Each wall is flat, endless, passes through zero and stands at right angles to its row. A trip goes straight from one point to another. List the walls that it crosses, first one first.
In the rows, 128 means zero.

Walls:
(1): [152  40 156]
(2): [110 126  98]
(3): [120 136 118]
(4): [123 120 181]
(5): [ 79  95 104]
(6): [152 110 149]
(7): [107 109 145]
Trips:
[116 162 125] to [150 139 105] -> none
[138 144 119] to [146  81 112] -> 6, 1, 3, 5, 7
[111 138 100] to [100 158 113] -> none
[ 93 155 173] to [ 96 102 138] -> 5, 3, 1, 2
[130 119 189] to [123 130 150] -> none
[152 102 148] to [ 93 116 163] -> 5

Walls:
(1): [200  93  73 147  89 124 143 111 102 127 102 150]
(2): [149 160  74  79  60 200 154 147  99 161 126 147]
(3): [163  77 126 121  94 103  98 139 138 140 160 158]
(4): [123  81  28  71 138 126 120 173 104  85 114 107]
(5): [102 125  77 122 155 115 131 157 100 130 142  55]
(6): [110 132 135 122 126  98 140 118 122 130  97 120]
Trips:
[ 56 177 127  82 120 128 143 130 115  92 156 113] to [126  68 107 184 144  84  97 165  86  93 154  89] -> 2, 3, 6, 1
[169 136 150 143  98 149 196 163 191 169  72  99] to [122 126 192 124 123 137 147 164 154 136 150  77] -> 1, 2, 5, 6
[151 114 136 154 113 160 171 118 153 115  99  78] to [101 142 102 176  52  87 128 144 162 145 147 109] -> 3
[ 94 164 112  73 115 147 107 178  88 139 112 118] to [ 77 113 155  92 177  69 110 133 137 115 108 160] -> 2, 5
[143 108 110 196 130 173 105 123  67 180 124  80] to [ 79 199 118 135  97 144 122  87 109 138 112 142] -> 6, 1, 5

Walls:
(1): [128  61 156 158 147 155 108 115 167 131 150 150  43 144 161 120 135 117
 121 169  68 136 187 199 141 116 147 130  82 114 172  99]
(2): [ 61 134 163 163 100 221 111 123 135 127  91 169 107 137 179 106 169  92
 119 145  86 107  89  83 114 111 156 108 162 181 118 107]
(3): [ 74 123  78  83  55 109 131  94 171 185 160 160 159 109  93 121 130 145
 144 175 125 134 105 149 113 134 105  78 129  79 239 114]
(4): [133 151  60 150  54 112 135 188  57  86 151 146 150 114 178 141 114  76
  99  86  74 133 111  39 126  96 118 110 125 133 104 165]
Trips:
[ 96 128 109 147 109 142 146  97 122 152 120 110 127 210 177 113 143 138
  92 113 193  94 101  86  74 130 161 152 139  89 129 107] to [134  44 146 103 145 178 176 117  97 144 119  68 148 149  47 129 177  86
 117 166  74 151 139 130  94 222 141 136  92 152 119 119] -> 4, 3, 1
[154 116  86 119 170 108  84 156 183 158 117 121 171 111 142  85 107 164
 130 166 154 122 115  98 155 119 105 130 108 156 168 156] to [ 92 129 173 110 103 133  99 166  92 141 155 143 101 131 113 110 126 153
 143 132  98 114 103 117  73 110 148 181 118 111 156  72] -> 1, 2
[ 91 127  94 159 101 127 157 105 103 112 125 135 160 165 142 113 146 109
 147 135 111  89 130 106 109 150 128 142  62 133 118 149] to [ 94 113 135 110  64  47 123 103 107 125 144  71 147 127 106 141 135 127
 181 109 128 100 103 118 212 144 119  66 151 133 193 120] -> 2
[ 91 149  81 114 161 165 140  63 125 166 135 104  68 124 156 116  42 136
 127 178 126 137 127 122 121 101 117 113  90 157 149 136] to [ 79  45 134 118 138 103 112 117 126 166  92 128 138 122 126 168 168  86
 167 171 163 146 215 128  61 187 160 105 218 125 170  97] -> none
[177 128  99 147 149 142  97 145 115 136  97 123  90 131 137  90 118 147
 157 139 144 110 163 132  65 156 160 123 122 128 143 127] to [ 73  91 146 142 132 129 155 127 117 150 106 136 134 148 128 116 110 204
 128  76 143 165 137 182 193 112 198  87 133 120 179 196] -> 3

Walls:
(1): [178 154 167 114  87 184 164 128  83 144 140 129 149  83 148  92 168  94
 104 101 116 105  82  88 155 129  54 179  91 158  54 140 109 122 169 142
 134  92  97 109  70  94 106 144 158  97  95  95]
(2): [143 120 113 163 104 174 126 142 203 106 159 152  97 147 162 119 138 120
  64 176  92 120  93 112 110 100 109  99  76  95 122  67 140  85 112 140
 117 133  94 158 146 141 133  99 110 108  99 100]
(3): [141 103 127  87 104  95 146 150 145 103 113 114 110  83 121 157 160 145
 141  77 189 139 126 168 141 147 188 178 137 209 159 137 109  89  99 124
 157  49 146 119 146 192 114 151 129 127  99  63]
(4): [183 151 189 181 148 112  86 130  99 148 148  86 127 167 109 116 114  46
 130 123 151 130 142 140 149 156 164 145 180 102  83 126  87  91 170 108
 169  96  85 159 138  85 122 165 123  70 108 160]
(5): [124 143 110 113 136 122 135  53 117 147 104 180 188 109 120  97 153 125
 130 137 185 154 146  81 139 156 111 146 117 105 134 180  86 115 132 150
 139 103 156  99  85 160  92 112 125 136  85 140]
Trips:
[ 89 192 122 127 185  87 136 151  99 131 159  87  86 173 124 127 118 135
 158 117 162  93 100 128  87 150  93 106 128  67 145  96 138  66 147 105
 109 191 114  98 133 141 115 152 127 121 155 126] to [161  67 139 125  71 113 146 127 147 176 142  79 131 129  92 153 221 165
 122 154  84 145 172 196 144 118 150 155 154 149 158 154 148 155 149 135
  84 204 129  33 148  73 126 100 141 187  98  98] -> 4, 3
[116  66  97 127 142 128 128  61 131 140 141 138 138  80 152 116 106 161
 109 166 131  97 133 101 124 114  80 123 149 116  91 160 129 179 122 120
  96  36 169 190 165 126 178  98 135 123 106 140] to [139 174 137 105 125 112  53 132 145 102 145  55 138 163 183 161 127 161
 173 128 126 141 106 110 125 110 179 137 153 101 123 123  42  98 108 154
 136 163 149 108 154  99 173  99 135 198  97 160] -> 1, 2, 4, 5
[122 182 126 120 102 177  72 205 175 131 160 123  63 123 151 183 107 130
 169 168 164 116 134  89 146 126 133 161 198 156 170 197 111 138  60 122
 120 142 130 158 128 156 104 114 153 142 164 165] to [ 79 109 153 129 111 181 127 195 111 130 144 163 103  88 126  52 122 146
 114 116 126 156  99 195 104 142 130  90 164 148 131  91 170 129 162 106
 140 133 197 121 162  71 153 114 137  85 170 115] -> 2, 3
[145  87 115 117 120 168  76  91 151 139 117 165  91 183 126 153  97 112
 192 136 136 184 181  35 118 138 176  82 120 162 148 120 106 157  72 137
 164 128 123 123 170 168 131 167 104 115 120 138] to [ 58 171 110 127 138  95  91 134 105 125 172  99 135 183 161 116 137 100
 204  70 134 101 144 200 177 111  86 106 167 144 114 168 146 154 147 115
 114 161 109 115  84  67 139 129 167  61 110 163] -> 2, 3, 5, 1
[136 134  89 158 117 130 119 141 116 133  89 179 160 142 163  79 137 118
 129 164 164 135  91 119  89 145 104 144 158  82 105 120 125 116  83 120
 169 116 144  93 121 109 105 127  80 130 147 139] to [141 135 123 175 162  98 123 121 122 123 140  96  76  78 140 132  96 108
 138 151 131 146  92  79 137 166 145 144 147 164 124 144 151 105 149 139
 125  87 118 147 155  52 102  79 158 154  81 106] -> 3, 5
[ 97 142 171 169 120 156 100  64 148 128 136 163 150  67  93 153 140  15
 114 144 181 125  94 173  77 100 168  97  93  99 139 167 133 120 120 124
 186 123 124 138  97 167 100 168 122  97  82  74] to [188 114 136 152  71 151 215 107 150 143 146  55 121 151 172  93 150 109
 171 149  69 152 204 145 121 119 123  83 112 133  79 101 143  77 163 136
 139 102 102  96 186 120  90 132  79  98 117 113] -> 5, 3

Walls:
(1): [103 114 166  88 135 105 141 127 149 182  84  65 138 100  56 166 102 210
 105 150  98 156 102 115 142 139 188 121 142  88 180  94 114 133 129 103
 184 134 149 109 108 165 131 100 106 127 174  90]
(2): [172 106 145 178  42 185  54  75 156 139 102 167 104 114 125 173 133 154
 139 106 112 177  47 202 138 111 131 108 158 110 107  92 172 150  95  70
 159 176  84 156 104 105 120 150 121 117  79 114]
(3): [114 112 137 151 130 116 151 175 105 125  95 108 183 136  98  51 200 159
 172 155 105 148 122  88 140  71  98  69 104 122 136  70 107 129 136 146
 109 129  95 125 166 113 118 114 169 105 143 109]
(4): [110 130 134 161 126  67 145 153 129 131 172 147 116 138 149 109 121 224
 119 144 150 131 144 139  80 143  95 113  62 149 139 137 152 139  93 117
 138 146 133 138 146 184 136 116 135 119  94  84]
(5): [183  94 137 117 123 181 158 146 166 144 126 159 168 196 104 119 103 153
  65  89 138 146 113 139 148 149 102 148 110 106 134  84 108 118 125  87
 144  96 175 197 113 114 169 154  80 154 135 132]
(6): [154 104 110 165 110 116 149  99 141 134 148 162 118 153 130  89  87 140
  64 146  92 109 149 172 136 114 101 119 103  69 128  78 116 152 111 149
 177 123  95 122 103 179 155 156 105  90 163 133]
(7): [147 107  62 110 170 125 213 181  77 107 129 121 114  52 146 106 114  78
 149 134  91 153 123 116 198  42 191 163 129 184 141 153 159 152 151  89
 135 122  64 178 131 171 147 112  84 150 114 139]
(8): [138 140  66 130 123  90 122 114 109 142  98 151 141 130  77 117 182  53
 101 160 156 137 131 146 120 118  96 143  82  61 157 176 130 131 110 141
 118 136 174 170  84 143 201 124 137 117 140  82]
(9): [115  94  99 101 137 141 120  88 108 101 139 151 143 117 169 133 157 170
 153 168 120 113 159 149  67 122  77 154 148  89 100 150  68 126 150  70
 131  84 109 184  99 140  78  74  77 115 113  84]
(10): [167 116 119 108  64  91 126 142 121 172 169 112  97  48 109  98 203 142
 111  48 128 139 127 121 142 112 137  94 123  88 125 112  89  69 133 149
 190 141 125 124  75 115 153 114 145 177  35 214]
(11): [130 209 119 140 149  94 177 167 132 130 161 113 138 102 125 110 148 139
  76 126 129  87 119 118  78 107 124 130  70  86 116 117 124 155  96 110
 143 137 127 132 112 176 110 156 140 123 155 130]
Trips:
[129 181 182  82 104 122 144 106 181  77 127 149 140 159 129 121 145 119
 126  94 186  97 103 126 114  77 158 143  64 137 113 119 186 193 156  61
 118 144 121 106 143 167 140 128 202  77 127 137] to [ 67 125 128 188 134 175 227 126 130 140 142 175 134 155 112 132 149 140
 119  76  90  96 117 134 151 163 122 180 154 137  61 105 125 139  73 130
 141 120 108 144 140 127 132 129 119  89  91 129] -> 6, 5, 7, 3, 9
[123  97  48 169 119 120 156 169 109  88 131 167 135  93 131  53 158  54
 126 123  96 107 153 109  98 113 135 122 127 113 100  77 115 138 191  87
 162 117 151  87 133 157 116  45 135 114 134 113] to [169 133 107 138 115 138 181 139 159 131 104  99 113 209 167 122 176  81
 119 103 153 109 123  83 144  84 154 144  99 165 135 143 127 187 141 137
 138  96 148 148 141 152  94 143 140  81 144 130] -> 10, 5, 9
[176  74 153 162 144 180 106  77 164 207 150 158 165 157 120 178 171  80
  66 151 126 137  78 156  91 152 125 132 147 127 219  86 141 163 124 148
 147 131  67 103 129 131  94 167 108 168  69 134] to [157 122 149 193 130 175 167 121 117 174 116 107 139 104 153 129 130  96
 189 142 148 158 101 150 175 101 124  81  78 146 193 150  69 164 134 153
 150 174 149 142 105 125  70 142 114  74 125 171] -> 3, 7, 1, 5
[129 113 159 151 133 143 142 164 150 183  81  91 143  89  85  95 157 148
  76 179 134  84 135 103  89 154 128 131 112 129 102 109  83 110 171 163
 124  98 106  97  71 149 123  96 179 122 153 166] to [168 119 161 173  74 122 148 115 167 102 131 100 105 121 158 132 103 154
 171 183 166 164 114  77 103 128 124  53  93 137 136  87  64 146 107 155
 198 104 132  87  71 125  88 152 128  48 118 160] -> 8, 4, 2
